Rows are points. Each copy is the shape, with its points in the same order, stretched, turned, moved and blurred by noise. Is it also mirrored, or only turned?

Shape (9 x 3):
[[ 0.83  0.18 -0.19]
 [ 0.26  0.09 -0.10]
 [-0.15 -0.63 -0.20]
 [-0.08 -0.12  0.02]
 [-0.25 -0.31  0.22]
 [ 0.12  0.41  0.47]
 [ 0.51  0.45  0.71]
 [-0.62 -0.15 -0.81]
 [-0.17  0.41  0.14]]
Copy 1 (9 x 3):
[[ 1.00  0.72 -0.07]
 [ 0.38  0.32  0.04]
 [-0.37  0.39  0.52]
 [ 0.08  0.04  0.33]
 [-0.04 -0.15  0.55]
 [ 0.61 -0.27  0.06]
 [ 1.03 -0.30  0.27]
 [-0.79  0.46 -0.24]
 [ 0.21 -0.14 -0.08]]
Copy 1 is: mirrored
Copy 2 (9 x 3):
[[ 0.40  0.45 -0.48]
 [ 0.11  0.12 -0.17]
 [-0.44 -0.44 -0.12]
 [-0.02 -0.19  0.04]
 [-0.08 -0.49  0.09]
 [ 0.60  0.07  0.17]
 [ 1.03  0.15 -0.14]
 [-1.03  0.01  0.41]
 [ 0.27  0.17  0.39]]
Copy 2 is: only turned
Copy 3 (9 x 3):
[[-0.78 -0.51  0.42]
 [-0.30 -0.27  0.20]
 [ 0.08 -0.61 -0.35]
 [ 0.08 -0.15  0.06]
 [ 0.44 -0.15  0.10]
 [ 0.10  0.21  0.67]
 [ 0.17 -0.23  1.00]
 [-0.35  0.32 -0.71]
 [-0.01  0.39  0.36]]
Copy 3 is: mirrored
Copy 4 (9 x 3):
[[-0.27  1.09 -0.01]
 [-0.22  0.52  0.04]
 [ 0.20  0.07 -0.34]
 [-0.05  0.11 -0.01]
 [ 0.12 -0.06  0.10]
 [-0.18  0.34  0.62]
 [-0.07  0.75  0.77]
 [-0.48 -0.37 -0.53]
 [-0.38  0.13  0.42]]
Copy 4 is: only turned

Shape (9 x 6):
[[ 0.54 -0.09  0.11 -0.19 -0.53  0.57]
 [ 0.06  0.43 -0.60  0.03  0.01 -0.07]
 [-0.01  0.15  0.20 -0.22 -0.55  0.33]
 [-0.61  0.37 -0.03  0.56  0.50 -0.22]
 [-0.18 -0.15  0.04 -0.51 -0.02 -0.04]
 [-0.59  0.28  0.21  0.13  0.09 -0.71]
 [-0.63 -0.14 -0.18  0.53 -0.76  0.88]
 [-0.40  0.64 -0.21  0.16  0.14  0.30]
 [ 0.64 -0.09  0.21 -0.47  0.01 -0.05]]
Copy 1 (9 x 6):
[[-0.21 -0.08  0.34 -0.35 -0.33  0.82]
 [ 0.26  0.43 -0.48 -0.18 -0.29 -0.12]
 [-0.40  0.35  0.25 -0.52 -0.43  0.31]
 [-0.13  0.54 -0.18  0.38 -0.11 -0.62]
 [-0.39 -0.37  0.12 -0.54 -0.34 -0.38]
 [-0.13  0.37  0.33 -0.10  0.06 -0.65]
 [-0.35  0.46  0.35  0.11 -1.25  0.24]
 [-0.22  0.70 -0.38  0.00 -0.39 -0.28]
 [-0.26 -0.46  0.02 -0.29  0.13  0.27]]
Copy 1 is: only turned
Copy 2 (9 x 6):
[[-0.16 -0.23  0.89  0.11 -0.46  0.64]
 [ 0.16 -0.03 -0.21 -0.49 -0.42  0.38]
 [-0.17 -0.26  0.87 -0.05 -0.09  0.18]
 [-0.34  0.76 -0.39 -0.39  0.34 -0.56]
 [-0.04 -0.42 -0.13 -0.13  0.25  0.17]
 [ 0.14  0.42 -0.36  0.05  0.50 -0.63]
 [-1.40 -0.39  1.09 -0.31 -0.50 -0.43]
 [-0.29  0.13  0.01 -0.76  0.01  0.00]
 [ 0.47  0.04  0.07  0.27  0.08  0.76]]
Copy 2 is: only turned

Shape (11 x 8):
[[ 0.22 -0.43  0.27  0.82  0.44  0.08  0.33 -0.26]
 [ 0.23 -0.40 -0.32  0.37 -0.52  0.08 -0.09 -0.42]
 [ 0.00 -0.47 -0.55  0.00  0.41  0.09  0.18 -0.52]
 [ 0.29 -0.48  0.26 -0.13  0.17  0.05  0.18 -0.28]
 [ 0.28  1.12  0.18  0.40  0.30 -0.36 -0.08 -0.48]
 [ 0.54 -0.34  0.16 -0.13  0.37  0.77 -0.08 -0.16]
 [ 0.44  0.10  0.08 -0.12 -0.42 -0.43 -0.06  0.00]
 [ 0.00  1.03  0.26 -0.16 -1.00 -0.09  0.36 -0.19]
 [ 0.78 -0.49 -0.36 -0.07  0.04  0.47  0.57 -0.37]
 [ 0.18 -0.42  0.18  0.15  0.42  0.09 -0.01  0.47]
 [ 0.36 -0.25  0.17  0.05  0.41  0.43  0.43  1.44]]
Copy 1 (11 x 8):
[[ 0.61 -0.11 -0.27  0.45  0.27  0.50 -0.14 -0.10]
 [-0.07 -0.34 -0.39 -0.01 -0.21 -0.45 -0.08 -0.52]
 [-0.32  0.13 -0.55  0.10 -0.24  0.10  0.26 -0.20]
 [ 0.17  0.23 -0.17 -0.25  0.10  0.18  0.14 -0.24]
 [ 0.07  0.22  0.52  0.90  0.41 -0.23 -0.11  0.42]
 [ 0.32  0.65 -0.08  0.00 -0.31  0.38 -0.44 -0.18]
 [-0.20 -0.03 -0.02 -0.34  0.38 -0.47 -0.08 -0.25]
 [-0.53 -0.05  0.76  0.06  0.33 -0.56  0.17 -0.81]
 [-0.04  0.53 -0.65  0.02 -0.04 -0.03 -0.10 -0.87]
 [ 0.08  0.09 -0.14 -0.35  0.22  0.56 -0.42  0.04]
 [-0.23  0.35 -0.10 -0.69  0.55  0.99 -0.95 -0.37]]
Copy 1 is: mirrored
Copy 2 (11 x 8):
[[ 0.57 -0.34  0.02  0.18  0.28  0.66  0.01 -0.73]
 [ 0.42 -0.16 -0.18  0.08  0.01 -0.21  0.05 -0.14]
 [ 0.58  0.05 -0.07  0.43  0.57  0.30  0.42  0.11]
 [ 0.56  0.06  0.40  0.17  0.17  0.21  0.31 -0.43]
 [ 0.27  1.01 -0.61  0.08 -0.19  0.72 -0.22 -0.54]
 [ 0.72  0.10  0.54  0.55  0.09  0.43 -0.16 -0.24]
 [ 0.30  0.24  0.04 -0.31 -0.33 -0.10  0.08 -0.17]
 [-0.52  0.48 -0.22  0.07 -1.03 -0.04  0.16  0.17]
 [ 1.10 -0.51  0.28  0.26 -0.20  0.32  0.25  0.27]
 [ 0.32 -0.02  0.57  0.00  0.30  0.44 -0.14 -0.39]
 [-0.01 -0.34  1.25 -0.33 -0.06  0.90 -0.26  0.04]]
Copy 2 is: mirrored
Copy 3 (11 x 8):
[[ 0.07  0.05  0.17  0.31 -0.08  0.29 -0.68 -0.69]
 [-0.46 -0.60 -0.41  0.05 -0.57 -0.08 -0.40 -0.02]
 [-0.08 -0.53 -0.39 -0.40  0.03  0.15  0.09 -0.54]
 [ 0.32 -0.14  0.15 -0.29 -0.14 -0.29 -0.25 -0.15]
 [ 0.58  0.62 -0.54  0.21 -0.07  0.17  0.73 -0.43]
 [ 0.58 -0.07 -0.30 -0.71 -0.14  0.19 -0.69 -0.04]
 [ 0.21 -0.26 -0.23  0.14 -0.29 -0.46  0.35  0.30]
 [ 0.05  0.42 -0.05 -0.14 -1.07  0.07  0.91  0.27]
 [ 0.73 -0.75 -0.19 -0.43 -0.44  0.43 -0.48 -0.21]
 [ 0.13 -0.01  0.09 -0.10  0.46 -0.01 -0.24  0.22]
 [ 0.48 -0.08  0.37 -0.18  0.64  0.79  0.06  0.89]]
Copy 3 is: only turned
Copy 4 (11 x 8):
[[ 0.22  0.17 -0.16  0.37 -0.36 -0.36  0.72  0.64]
 [ 0.53 -0.68 -0.08  0.28  0.06 -0.33 -0.26  0.27]
 [ 0.43 -0.58 -0.04  0.14 -0.05 -0.01  0.56 -0.28]
 [ 0.35  0.18  0.40 -0.14 -0.07  0.23  0.25  0.27]
 [ 0.02  0.84 -0.64 -0.13 -0.36 -0.44 -0.09 -0.97]
 [ 0.54  0.43 -0.04  0.35 -0.29  0.75  0.19  0.48]
 [ 0.24  0.07 -0.02 -0.60  0.30 -0.06 -0.33  0.04]
 [-0.38 -0.04 -0.33 -0.44 -0.60 -0.02 -1.11 -0.56]
 [ 0.68 -0.30 -0.32 -0.17 -0.55  0.33  0.35  0.75]
 [ 0.01  0.16 -0.11  0.01  0.34  0.34  0.58  0.47]
 [-0.39  0.20 -0.83 -0.33  0.30  0.87  0.88  1.07]]
Copy 4 is: only turned

Shape (15 x 11):
[[ 0.61 -0.26 -0.58  0.49 -0.17  0.08 -0.55  0.34  0.17  0.65  0.43]
 [ 0.46  0.41  0.31 -0.61 -0.25 -0.59 -0.44 -0.51 -0.82 -0.35  0.41]
 [-0.25 -0.57 -0.32 -0.01 -0.51 -0.30 -0.44  0.68 -0.36 -0.38 -0.32]
 [ 0.30  0.00  0.20  0.40  0.01  0.05  0.39  0.62  0.06 -0.32 -0.31]
 [ 0.45 -0.38 -0.13  0.44 -0.38  0.33  0.03 -0.59  0.30 -0.07  0.61]
 [ 0.27 -0.47 -0.43  0.43 -0.15  0.53  0.05  0.08 -0.24 -0.21  0.13]
 [ 0.55  0.37 -0.46  0.09 -0.37  0.10 -0.07 -0.58 -0.53 -0.29  0.02]
 [ 0.74 -0.85 -0.16  0.04  0.26  0.11  0.27  0.19  0.05  0.81  0.57]
 [ 0.58  0.16  0.11 -0.16  0.02  0.24  0.65 -0.36  0.33  0.56 -0.27]
 [ 0.01 -0.27 -0.05 -0.36  0.44  0.07  0.23 -0.40  0.10 -0.49  0.13]
 [ 0.76 -0.19  0.35 -0.48 -0.79  0.49 -0.25  0.39  0.13 -0.25  0.60]
 [ 0.02  0.27  0.74  0.20  0.10 -0.23  0.43 -0.60 -0.13  0.25 -0.39]
 [-0.36  0.44  0.43 -0.01 -0.30 -0.15  0.67 -0.33 -0.05 -0.20  0.32]
 [-0.25 -0.21  0.28 -0.10 -0.03 -0.58  0.30 -0.26  0.47 -0.15  0.26]
 [ 0.29  0.09  0.36 -0.48  0.30  0.54 -0.52  0.00 -0.21  0.74  0.05]]
Copy 1 (15 x 11):
[[ 0.99 -0.16 -0.43  0.23 -0.40  0.22  1.01  0.31  0.39 -0.15  0.85]
 [ 0.45  0.02  0.87 -0.16 -0.23 -0.44  0.03 -0.15  0.48 -0.05 -0.39]
 [ 0.20  0.33 -0.41 -0.64 -0.53 -0.32  0.34  0.96 -0.64  0.07  0.57]
 [ 0.32  0.16 -0.63  0.32  0.59 -0.14  0.19 -0.06 -0.58 -0.49  0.24]
 [-0.09  0.03 -0.11  0.28 -0.26  0.62  0.59 -0.36  0.47 -0.48  0.97]
 [ 0.24  0.51 -0.78  0.12 -0.35  0.32  0.25  0.17 -0.02 -0.59  0.85]
 [ 0.47  0.61  0.00  0.18  0.11 -0.08 -0.05 -0.33  0.34 -0.16  0.45]
 [ 0.70 -0.56 -0.76 -0.08 -0.38  0.37  0.54 -0.05  0.57 -1.15  0.53]
 [ 0.47 -0.42 -0.53  0.10  0.67  0.11 -0.09 -1.16  0.18 -0.62  0.11]
 [-0.21 -0.09 -0.40 -0.07  0.06  0.30 -0.44 -0.09  0.20 -0.26 -0.02]
 [ 0.41  0.12  0.40 -0.48 -0.15  0.95  0.78 -0.07 -0.31 -0.55  0.29]
 [ 0.10 -0.47 -0.09  0.45  0.32 -0.77 -0.19 -1.16 -0.08 -0.25 -0.12]
 [-0.58  0.10 -0.07  0.23  0.27 -0.25  0.42 -1.03  0.27 -0.01 -0.19]
 [-0.39 -0.58 -0.14 -0.09  0.05 -0.10  0.36 -0.28  0.29  0.00  0.05]
 [ 0.99 -0.54 -0.03  0.04 -0.60  0.02  0.02 -0.55 -0.05 -0.10 -0.32]]
Copy 1 is: mirrored
Copy 2 (15 x 11):
[[-0.38  0.38 -0.71  0.01 -0.40 -0.27 -0.26  0.35  0.12 -0.10  0.38]
 [ 0.26  0.18 -1.04  0.35  0.23 -0.41 -0.16 -1.16 -0.53 -0.30 -0.59]
 [ 0.55 -0.56 -0.29  0.39  0.19 -0.13 -0.47  0.10  0.22  0.12  0.51]
 [ 0.92 -0.01  0.29 -0.23 -0.19 -0.07 -0.25  0.16 -0.26 -0.38 -0.11]
 [-0.11  0.43 -0.49 -0.01 -0.23  0.02 -0.73 -0.26  0.37 -0.46 -0.57]
 [ 0.21 -0.08 -0.61 -0.21 -0.21  0.18 -0.42 -0.10  0.21 -0.48  0.15]
 [ 0.24 -0.09 -1.15 -0.28 -0.16 -0.24 -0.09 -0.64 -0.19 -0.52 -0.65]
 [-0.28  0.75 -0.32 -0.19  0.03 -0.31 -0.23  0.01  0.21 -0.64  0.54]
 [ 0.09  0.43  0.05 -0.79  0.06 -0.37  0.20 -0.21 -0.13 -0.53 -0.53]
 [ 0.39  0.32 -0.31  0.15  0.39  0.21  0.14 -0.46  0.39 -0.56 -0.31]
 [ 0.42  0.31 -0.19 -0.12 -0.49 -0.14 -0.83 -0.96  0.07  0.19 -0.07]
 [ 0.14  0.21  0.14 -0.27  0.42 -0.10 -0.10 -0.08 -0.59 -0.55 -0.77]
 [ 0.20 -0.23  0.33  0.19 -0.13 -0.16 -0.35 -0.53 -0.19 -0.63 -0.82]
 [ 0.28  0.25  0.38  0.54  0.32 -0.21 -0.30 -0.07  0.32 -0.40 -0.55]
 [-0.53  0.44 -0.56 -0.30  0.18  0.20  0.29 -0.44 -0.38  0.06  0.42]]
Copy 2 is: mirrored

Shape (16 x 12):
[[ 0.37 -0.03  0.36  0.19  0.91  0.28  0.18 -0.42 -0.29 -0.17 -0.27 -0.35]
 [-0.06 -0.09 -0.42  0.15  0.19 -0.38 -0.26 -0.19  1.08  0.16 -0.08 -0.54]
 [ 0.09 -0.16 -0.27  0.07 -0.33 -0.47  0.03 -0.22 -0.31 -0.52 -0.08  0.43]
 [ 0.35 -0.12 -0.41 -0.20 -0.23 -0.24  0.23 -0.40 -0.22 -0.46 -0.24 -0.54]
 [-0.12  0.27 -0.23  0.22  0.28 -0.12 -0.31 -0.43 -0.01 -0.67 -0.04 -0.02]
 [-0.07 -0.17 -0.16  0.25 -0.06 -0.41  0.24  0.07  0.21  0.52  0.25  0.05]
 [-0.52  0.20  0.00  0.02 -0.27  1.00  0.01 -0.28  0.05  0.22 -0.12 -0.32]
 [ 0.49  0.36  0.16  0.31 -0.32  0.37 -0.10 -0.37 -0.33  0.49 -0.16 -0.65]
 [ 0.22 -0.02 -0.13  0.27 -0.18 -0.25  0.09  0.09  0.34  0.57 -0.15  0.40]
 [ 0.44 -0.28 -0.36  0.36  0.00 -0.25 -0.01  0.88  0.57  0.39 -0.29 -0.47]
 [ 0.36  0.15 -0.51  0.08  0.77  0.40 -0.37 -0.21  0.29  0.43 -0.11  0.27]
 [ 0.16  0.13 -0.21  0.23 -0.27  0.02  0.13 -0.35  0.14 -1.16  1.15 -0.28]
 [ 0.16 -0.11 -0.41  0.20  0.84  0.36  0.16 -0.11  0.46  0.43 -0.18 -0.32]
 [ 0.45  0.00  0.32 -0.17 -0.22  0.23  0.07 -0.22  0.18  0.59 -0.23  0.24]
 [ 0.18 -0.26  0.05 -0.17 -0.09 -0.41 -0.59  0.21  0.00  0.50  0.86  0.83]
 [ 0.41  0.64 -0.07 -0.09 -0.34 -0.49  0.34  0.58 -0.27 -0.27  0.02 -0.58]]
Copy 1 (16 x 12):
[[-0.59  0.19  0.51  0.92  0.25 -0.01 -0.41  0.09  0.13 -0.57  0.14 -0.12]
 [ 0.34 -0.62 -0.17  0.62  0.15  0.30 -0.44 -0.73 -0.32  0.19 -0.23 -0.57]
 [-0.68  0.08 -0.13 -0.36 -0.44 -0.14 -0.64 -0.38  0.19  0.49  0.50  0.13]
 [-0.78 -0.19 -0.02 -0.06  0.06  0.49 -0.77 -0.21 -0.07  0.03  0.01 -0.24]
 [-0.39 -0.27 -0.17  0.34  0.00  0.08 -0.80 -0.21  0.31  0.39  0.57  0.33]
 [-0.03 -0.07 -0.38  0.06 -0.09 -0.56 -0.04 -0.40 -0.06 -0.05 -0.24 -0.38]
 [ 0.26 -0.39  0.32  0.04  0.35 -0.54 -0.32  0.35  0.15  0.15 -0.60  0.14]
 [-0.59  0.01  0.04  0.30  0.38  0.09 -0.02  0.50  0.33  0.03 -0.68 -0.44]
 [ 0.15  0.22 -0.02  0.10 -0.43 -0.26 -0.06 -0.35  0.16  0.18 -0.25 -0.50]
 [ 0.72 -0.69 -0.07  0.25 -0.30  0.15 -0.19 -0.59  0.45 -0.49 -0.34 -1.50]
 [ 0.29  0.58  0.44  0.65  0.43  0.09 -0.43 -0.55  0.68 -0.34  0.01 -0.35]
 [-0.78 -0.95 -0.64 -0.26  0.05 -0.27 -0.17 -0.74  0.82  0.28 -0.29  1.20]
 [ 0.38  0.02  0.36  0.78  0.41 -0.10 -0.55 -0.56  0.26 -0.67 -0.40 -0.61]
 [-0.14  0.56  0.53  0.20 -0.16  0.02  0.29  0.12 -0.04  0.08 -0.40 -0.27]
 [-0.10  0.64 -0.16 -0.34  0.14 -0.55  0.71 -0.49  0.39  0.08  0.45 -0.06]
 [-0.08 -0.69 -0.82  0.00 -0.59  0.66 -0.15  0.54  0.48 -0.18  0.18 -0.42]]
Copy 1 is: mirrored
Copy 2 (16 x 12):
[[-0.34 -0.26  0.29  0.17 -0.09  0.40 -0.21 -0.53  0.35  0.86  0.80 -0.38]
 [-0.12  0.32 -0.58  0.30  0.68 -0.14  0.36 -0.74 -0.42  0.25  0.18 -0.63]
 [-0.32 -0.40 -0.19 -0.25  0.48  0.31  0.09  0.62 -0.14 -0.05 -0.26 -0.86]
 [-0.73  0.15 -0.66 -0.37  0.32  0.06  0.33  0.03  0.36  0.35  0.13 -0.54]
 [-0.35  0.04  0.20  0.32  0.58  0.34 -0.03  0.00 -0.16  0.43  0.30 -1.02]
 [ 0.25 -0.35 -0.46 -0.22  0.29 -0.13 -0.12  0.11 -0.44  0.02  0.03 -0.05]
 [-0.66  0.15  0.57  0.07  0.39 -0.71  0.26 -0.29  0.02  0.31 -0.31  0.36]
 [-0.22  0.32 -0.26  0.17 -0.35 -0.58  0.01  0.04  0.84  0.78 -0.46 -0.26]
 [ 0.40 -0.21 -0.07  0.05  0.07  0.09  0.05 -0.09 -0.27  0.13 -0.56 -0.27]
 [ 0.39  0.76 -0.30 -0.13 -0.38  0.00  0.29 -0.80 -0.11 -0.17  0.01 -0.49]
 [ 0.21 -0.03  0.53  0.84  0.01  0.39  0.06  0.03 -0.64  0.98  0.22 -0.37]
 [-1.05  0.13 -0.41  0.08  0.50  0.08 -0.79  0.22 -0.52  0.61  0.03 -1.20]
 [-0.15  0.01  0.28  0.35  0.19  0.04  0.06 -0.66 -0.51  0.77  0.65  0.03]
 [ 0.06 -0.12 -0.13  0.34 -0.23  0.06  0.09 -0.18  0.06  0.29 -0.80  0.17]
 [ 0.43 -0.39 -0.24  0.67 -0.24  0.25 -0.49  1.02 -0.94 -0.55 -0.50 -0.56]
 [-0.02  1.06 -0.67 -0.23 -0.19  0.22 -0.29 -0.14  0.62  0.25 -0.23 -0.48]]
Copy 2 is: only turned
Copy 3 (16 x 12):
[[ 0.04  0.01 -0.22  0.95  0.15  0.29  0.57  0.17 -0.25  0.52  0.00  0.64]
 [ 0.32 -0.32  0.62 -0.22  0.09  0.40  1.18 -0.18 -0.76  0.25  0.18 -0.53]
 [-0.13  0.19  0.28  0.02 -0.44 -0.19  0.26  0.23  0.52  0.13 -0.53 -0.06]
 [ 0.30 -0.07  0.20  0.38 -0.05 -0.29  0.93 -0.20 -0.19 -0.21 -0.14  0.30]
 [-0.24 -0.17  0.28  0.26  0.04  0.19  0.82 -0.38  0.19  0.40 -0.45 -0.18]
 [ 0.09  0.23 -0.14 -0.28  0.20  0.18  0.14  0.41 -0.13  0.12  0.04 -0.22]
 [-0.01 -1.47 -0.88 -0.01  0.22  0.32  0.22 -0.49 -0.13 -0.27 -0.54 -0.03]
 [-0.20 -0.68 -0.66  0.66  0.42  0.55  0.59  0.40 -0.01 -0.57 -0.11 -0.06]
 [ 0.01 -0.11 -0.23  0.04 -0.41  0.34  0.23  0.68  0.12  0.22  0.10 -0.38]
 [ 0.71  0.02 -0.12  0.65  0.21  0.20  0.18  0.55 -0.31  0.17  0.44 -0.60]
 [ 0.33 -0.69 -0.09  0.17  0.21  0.34  1.12  0.62  0.27  0.87  0.08  0.17]
 [ 0.11 -0.09  0.53 -0.23  0.10  0.81  0.36 -1.42  0.51 -0.40 -0.19 -0.04]
 [ 0.71 -0.32 -0.34  0.35  0.28  0.33  1.00  0.37 -0.46  0.68  0.26  0.24]
 [-0.12 -0.83 -0.19  0.19 -0.40  0.29  0.06  0.51  0.20  0.03  0.06  0.21]
 [-0.32 -0.21  0.65 -0.89  0.56  0.16 -0.36  0.56  0.85  0.46 -0.18  0.00]
 [ 0.09  0.27 -0.41  0.86  0.28 -0.13 -0.06 -0.18  0.18 -0.32  0.64  0.00]]
Copy 3 is: only turned
